Every row gives one point. The window is the flat piece filled in between its corners: a triangle in 3 columns, a solid with four corners in 4, and so on. A path goes straight from each point to the next, and from the last back to the first. After which points does the path pass through the window?

Window:
[[-16 -45   7]
 [ 26  47   4]
 [ 25  -5  10]]
Path:
(1): [22 46 45]
(2): [ 34  36 -10]
(3): [-12 -60  -1]
(4): [-27 -53  47]
(5): [ -4 -20  29]
(6): [ -5 -30  -9]
(7): [ 17 -34 -21]
(8): [ -1 -26  33]
(9): [25 17 46]
(10): [41 14 -8]
(11): [ 30 -11 -24]
(12): [ 6 -8 44]
(13): [14  5 39]
(14): [ 33   5 -21]
(15): [ 29  35 -13]
(16): [17 46 26]
Through the window after points: 5, 11, 13, 15

Window:
[[ 48  -5  31   6]
 [ 55 -22 -26   8]
 [-42   7 -21   7]
 [-33 -21   1  -3]]
Path:
(1): [-11  -5  -1  49]
(2): [ 45 -10  -5  28]
(3): [ 60  -1  -8 -29]
(4): [ 18  -1   0 -37]
(5): [ -8 -36  -8  41]
(6): [  9 -27 -17  43]
(7): [ 10 -10 -33 -29]
(8): [-17   7 -14 -40]
Through the window after points: 4, 8

Window, 6 rows:
[[-17  -9  -3 -30  21 -11]
 [-23 -14 -29  19  22  19]
 [-49  -5  -5 -25  -4  11]
 [-11  33 -37 -34  -4   9]
 [  9 -26 -18 -17 -15 -22]
 [ 55  43  -6  46  -4 -18]]
Path:
(1): [  1   7 -14 -25   7  31]
(2): [-12   1  -2 -20  10  47]
(3): [-44  20 -29  -1   7 -27]
(4): [-15  22 -37 -15   3  -6]
(5): [ 11  14 -11 -21  -6  33]
(6): [  9  -5 -14  -7 -13  21]
(7): [-21  16 -46   4   3 -29]
(8): [ -3   5 -32  10  -4 -42]
(9): [ 21 -18  -2 -17 -13   5]
(10): [  1   0   6 -19   0  26]
(11): [-23   6 -19  -2   2 -25]
(12): [-35  24 -24   3   8 -12]
(13): [-14  15 -15 -14   9  35]
(14): [-12 -29  -5 -43  -2  40]
(15): [-60  -7 -35  -7   8 -26]
(16): [-26  16 -38  -8   4 -11]
Through the window after points: 4, 8, 10, 16

Window (8 x 8):
[[ -7 -19  10 -42   0  33   7  -8]
 [ 25 -13 -21   9  38 -41 -29   6]
 [ 43 -36  26 -27 -11  14  -9 -23]
 [-19   3  38 -40  15 -52   8  15]
 [ 29   4  17  46  60  10  34   5]
 [ 34   3  14  -8 -17   4  22 -10]
 [ -9  -5  26  -3   2   0 -17  -1]
 [ -2 -19   6  45  40 -55  29  18]]
Path:
(1): [ 23  -6  -4   6  24 -24  -9 -23]
(2): [  3  -2  27 -16  -7  -3  15 -37]
(3): [ 20 -17  36 -23 -10  13  13   7]
(4): [ 22 -18   9   0   9 -17   3  35]
(5): [ 18 -13  12  10  21 -19  10 -40]
(6): [  7  -1   5   9  30  -7  16 -24]
(7): [ 13  -9   6   8  27 -12   6  20]
(8): [ 20 -26  37 -13  -7  18  18  38]
(9): [  3  -6  22  -5  19  12  16 -25]
(10): [ -5   4  19 -27   5  -1   1 -48]
(11): [ 30  -8  28 -25  -9   3  -1  21]
(12): [ 24 -16  13  24  20  -9  17  38]
(13): [  5   7  11  17  48 -24  22 -37]
(14): [-10  -3  33   6  21 -14  22 -19]
(15): [12 -9 28  1  8 -6 14 35]
(16): [ 25 -23   6  -3  17 -12  -3  37]
Through the window after points: 4, 12, 16

Window, 9 rows:
[[ 30   9   2  26 -24 -15  -7  14  -2]
 [ 32 -23 -10  37  -1 -22 -20  26 -15]
 [-18 -26  49   8  33  11  29 -36  -7]
 [ 16   2 -15  -9   5 -36 -30  22   0]
 [ 17   0 -33   3  12   8   9 -21 -16]
 [  2 -15 -24   7 -19 -45  -6   9  -8]
 [ 17 -46  45  -4   8  12  14 -40  -3]
 [ -5 -18 -13 -22  11  27  33   2 -13]
 [-11  -1 -60   1 -14  23 -21   9  -4]]
Path:
(1): [  4 -28  -8   2  30   0  10  -7  26]
(2): [  0 -21   2 -11   1   0  -2 -17 -36]
(3): [  7  -4  -5  10 -17 -25 -12   4 -21]
(4): [ 18 -15 -18  13  -5 -21   8   9  14]
(5): [  1 -15 -28   8   8  -7  12  -1  28]
(6): [  0  -7 -14  -5  -9   4 -16   5 -32]
(7): [ -7  -4 -34  -2 -13  16 -24  -3 -32]
(8): [  2 -10 -42   7  -3   9   1   9  24]
(9): [ 31 -34 -11  31   6 -18  11   4  32]
(10): [  2  -7  -2  10  -4 -13 -19  11 -40]
(11): [  4 -15  11  -7  -1   3   1  -9 -36]
(12): [ 14 -16   1  13  10   9   7  -7  13]
(13): [  6 -19  -5   7   6  -4  18 -11  23]
(14): [  4  -4  11 -10  -4   6  -5 -17 -29]
(15): [  9 -16  19  -7  -2 -10   2 -15 -42]
(16): [ 15 -23  -2  11  14 -15  26  -6  18]
Through the window after points: 3, 5, 7, 9

Window:
[[ 17 -13 -18   3  -2  10 -33   3 -28   7  11]
 [ -1  -1 -27   2 -10  25   7   4 -27   6  27]
 [ 18  -3 -24  16   4  -1  -9  -2   1   1  17]
 [-36   1 -35 -33   5  -4 -34  34   0 -11   3]
 [  3 -17  22 -24 -16   2  29  -9  -7 -42  12]
 [ -9  -9 -27 -23  -4  38   4 -16  -4  11   2]
 [ -7 -18  25  10  19   8  12  10  -4   8  15]
 [  9  54 -13 -13  47  47 -23 -54 -34 -18  15]
 [-15 -21 -33  -3 -14   1   5 -18 -28 -15   0]
 [ -7 -18 -33   2 -14  38  -4 -15 -18 -37   5]
 [  1  12  60  27  -3 -13  -9   2  10  19  28]]
Path:
(1): [  4  12  -4   9   3  20   1   7 -19  -8 -10]
(2): [ -4 -23   5 -15   3  18 -16 -13   6   4  56]
(3): [-14 -10 -28 -21  14  21 -23 -20 -19 -16  28]
(4): [  9  15 -24  -2   2  25   0   2 -18  -6 -10]
(5): [ -3   1   2   4  -2  13  -2  -3 -18  -3  -2]
(6): [ -8 -16  -9  -7  -7  11 -14 -14  -9  -5  41]
(7): [-15 -21 -16 -21  -6  10   0  -7  -1 -21  30]
(8): [  5  12  -6   6  -5  21  -5   8 -28 -27 -33]
Through the window after points: 7

Window (12 x 12):
[[-22 -28 -22 -28   5 -32   7  -5 -12  21  12  -9]
 [-10 -15  14  51 -21  22   4 -30   6   3 -16  -4]
 [-19 -11   2  -6   4 -18  38 -13 -11  -6  35   1]
 [  4 -13  28   5 -16  40  -4 -20  17 -16 -10 -13]
 [ 11   5  26  46  12  25  -9   0  16 -20 -32   3]
 [-11 -30  -8  -2   4  10  15   8 -45  11  29 -10]
 [-25  -5  -6 -19 -23 -16  24  -9 -41 -16  -8 -10]
 [ -5 -33 -15 -15 -27 -20  29  26 -14   9  22  14]
 [ -9  33  39 -13 -34 -27  -6  -5 -23  23   1  -1]
 [  1 -30 -17 -35   2 -13  60  -7 -38  28   7  -4]
 [-19   7 -30 -10  -9   6  29   6  -8  17  16  -9]
 [ 21   3   9  26 -14  42 -19 -42 -10 -20 -16  35]]
Path:
(1): [-29  -7  13  16  -8  37   7 -13 -15  -5 -17  47]
(2): [-28 -26   6 -11   6  13  20  -3 -31  11  -3  35]
(3): [ 22 -11   1  13 -24 -13   6  -9 -11  -1  23 -41]
(4): [  4 -10  -6   5  -6   1  12  -6 -13  -4  11 -12]
(5): [-15 -22   7  -1  -1  14  20  -2 -24  12   5   3]
(6): [-25 -22  13 -12  -2  16  34  -3 -21   8  -5  23]
(7): [ 21 -16  -8   5 -13 -20   5 -16 -18   1   9 -26]
(8): [ 31 -17  -8  10  -7 -13  34  -9 -20  -9  33 -32]
(9): [-41 -27  -5   8   4  35   6   0   0  -1 -26  28]
(10): [-31 -18   4  -1   5  18  29 -18 -19  17  -8  14]
(11): [ 12  -5   1  -5 -11  -3  17 -14 -11  -5   7 -21]
(12): [ 21 -12   0  17 -17   0  12 -17  -7  -4   4 -18]
(13): [-48  -8  11   7 -11  23  24  -4 -23   7  -4  21]
(14): [-41 -16  10   1 -12  14  21   1 -13  13   0  13]
(15): [  7 -16  -5   3  -8 -13  18   2  -9   2   9 -16]
(16): [ 34   1  -4   9 -13   5  -4 -32  -4 -11   9 -17]
Through the window after points: 4, 16

Window (14 x 14):
[[-19  -6 -32  17  -9 -25 -13  10  12  -9  -4 -33  21 -12]
 [  4 -19 -21  15 -18 -15  10  13  13  -2  41 -27  20   4]
 [ 26   4   4  33 -21 -26 -14   5 -21 -16   6 -22   8  21]
 [-20  -4   3  32 -19 -11   9   6  -4   8  15 -30 -17   1]
 [ -4   9   9  34   6 -12   5  -8  23 -22  22 -26  16  -2]
 [ -5  -5  -9  21  12 -29  21  -4 -14  -6  10   2   3  16]
 [ -4   3 -32  27 -18   9  -2 -13  -8 -22  15 -12  -3  14]
 [ -3  21 -12  22  -7   2  13  29 -28 -18  12 -24  16  10]
 [ 25  11  28 -28 -13  10  24   4   5  -7 -14  35 -21 -22]
 [ 22   7  20  13 -11  31  10  20  -2  17 -20  60   1 -14]
 [  3   1  10   5  -3  17   6 -19 -29  15   1 -19  18  18]
 [ 40  18   3  -6  11  26  29   9  22  31 -25  25 -26  -7]
 [  9  33   9   4   4  -5 -17  -5 -28  14  28   8  -5   6]
 [ 32 -20  11  -1  19  42  -3  34 -11  -4 -20  33 -23 -21]]
Path:
(1): [-2  5  9 -5 -4  6 -7 17 11 -7 10 -4  2 26]
(2): [-25   4  11   4 -12   2  -9  22  12   2   8   2  -6  30]
(3): [ 10   2  -2  26  -8   0  15   0  -8   5   4  -8  -7 -12]
(4): [  9  -7  -7  24 -10  -1  21  -9 -27  -3   5 -15  12 -27]
(5): [  2  -3  -2  15 -10   5   3   5   1  -3   1 -13   1  20]
(6): [ 2  4  9  0  0  3  7  7 -3 -2  4  1  4 22]
(7): [ 16   2  -5  17 -10  -5  10  -8 -17   6  12   0  -1 -23]
(8): [ 11  -4  -4  22  -4  -3  12   1  -7   2   2   0  -5 -10]
(9): [-10   0   9   2 -13   1 -14   9  14   5   2   8   2  23]
(10): [ 1  0 -3 11  7  4 -1 18  1  8  2 -1 -2 27]
(11): [ 20  19 -11  42 -12   0  12  -4 -26  -3  11 -18  14 -25]
(12): [ 14   3 -15  24   0   1  12  -9  -7  -6  14 -10   4 -15]
(13): [-12   7   4   4 -13  -5  -8  25  14  -2  -8  -2   0  29]
(14): [-8 11 13  1  0  8 -1 21 11  9 11 15 -9 43]
(15): [ 23  11  -7  13  -1   2  10  -3  -8   5   0   0  -6 -12]
(16): [ 28   1 -14  33 -15   2  12  -7 -27   9   7  -8   5 -31]
Through the window after points: 2, 6, 12, 14

Window (14 x 14):
[[  8  30  11 -16  28 -17  14 -34  28   6  23   3   2   9]
 [ -1 -51   6  25 -20 -36 -14 -26  -4 -13   6  -6 -18 -16]
 [ 23  16  22  10 -60  -4 -15  17 -13 -27 -17  10  41   9]
 [ -1  24 -11 -37  24 -12  14  10  22   2  42  29 -40 -20]
 [ 12 -48  37  43 -18   6  20 -15  18 -21 -24 -24 -16 -26]
 [-30  28 -11  -3  10  -6   3  -1   0  40  -1  24  -1 -22]
 [  7 -31  21 -15 -39  10 -11 -35  20 -25 -25 -36  -4 -24]
 [ 13 -17  19  14 -31 -22 -11  -7  13 -11 -37 -20 -36  11]
 [ 21  10 -29 -11  11   0  25  -2   2  32  19 -13  -2  -3]
 [-24  19 -21  16 -46  29 -39  22   9 -46 -10  23  26  40]
 [  8   5  18   7 -11  11 -54  35  -9 -20 -14  -4  35  18]
 [ 24  52 -21 -11  33  19   9 -36 -17  10   7  13 -18 -27]
 [ -7  15 -30 -18  34 -25  23   4  -7  -4 -14  18   6 -15]
 [-21  17  20   8 -33  19  -8  12 -45 -28 -14 -22  20  21]]
Path:
(1): [  6   9  -1  -5  -7  14  -1 -11  -7  -7   1  20  -4   6]
(2): [  1   3  14 -18  -9  13  -9  -5  -9 -15  -6  22  -2  11]
(3): [-11  22  -5  23 -18 -17 -13   4  12 -20  -3 -10   6 -12]
(4): [ 14  36  -9  19 -24 -29 -20  18  28 -28  -2 -27  17  -4]
(5): [  5  -4  20  -2 -28  11  -7   0 -20  -3 -16  21  14   6]
(6): [ 10 -10  13  -4 -20   5   4  -6  -8  -5 -12   8   2   2]
(7): [  6  22   3  41  -4  -8 -12   8  16 -20  -4 -33   7 -19]
(8): [  3  30 -10   3 -11 -25 -13  13  20 -15   1 -21   2 -25]
Through the window after points: 4, 6, 8

Window (14 x 14):
[[-34 -22 -15   1  14  46  12  29  13 -21  14   1 -25  54]
 [ 24  13  16  20  20  -1  -7 -25  21  35 -25 -48   0   4]
 [ 23  -9   9  35  28   0 -20   6 -28  28 -15 -25 -17  -1]
 [-16   2  17   7   8  34   3  20  -5 -16   9 -22  27  32]
 [-14  21  -9 -10 -20 -39 -30 -19  22 -14  14   0  30  18]
 [-43 -16 -11  -8 -16  38 -14  26   3   7  -3 -29  12  24]
 [-24 -42  -8  22  16  60   6  -7   0  -5   2  -9   3  20]
 [  9   1  -7   7 -35  -1  28   0   1   2  33   9  -2  13]
 [-18   8   5  33  -1  16 -11 -26 -32  19  12 -50 -20  13]
 [-27   4 -15  -7 -14  -8  28  13  -7 -26 -18  -1  17  27]
 [  0  36  34 -10  47 -27   8  -7  17  45 -32  17  23 -11]
 [  9  26  33 -30  -4 -13  -9 -23  12  15 -32  20  22  22]
 [-10 -16  33  42 -11  -6  -6 -10   2  14   0 -29 -15   8]
 [ 14 -23  11 -18  -6 -40  31 -18  -7  11  29  -1   1  22]]
Path:
(1): [-12   3  -3  35  -2  13 -10  12  -3  16  -6  -6  20  36]
(2): [-10   0   9   0   7  10  -5  -6   3   0 -10 -18  -8  10]
(3): [-11   5  11   0  -1  -3   6   8  -1 -10  -7 -10   4   4]
(4): [-15  -6   3  14 -10  -4   5 -18   3  17 -11  -7  10  43]
(5): [ 13  -6   5  40  -7  -2   8  -2   0  21   1 -19  11  47]
(6): [-20  -4  24   7  -2   4  -5  -7  -1   0  -2 -19  -6   1]
(7): [  0 -10  12  -7   9   5   2  -5   8 -21   0 -14 -18  -1]
(8): [ -9 -14   5   8  -1   9  10 -13  -6  27   3   2  24  36]
(9): [ -7  10   6  17 -15  -4  10  -8  22  27  -4   3  26  27]
(10): [  3   8  17 -32  21  -6   4   0 -22 -14  -5   1 -16  -7]
(11): [-14  -3   2 -13   4   5  -8   6   3  -9  -4  -7   1   4]
(12): [  0   3   8  24  -5   6   7   0  10  23   3 -11  17  39]
Through the window after points: 3, 5, 7, 9
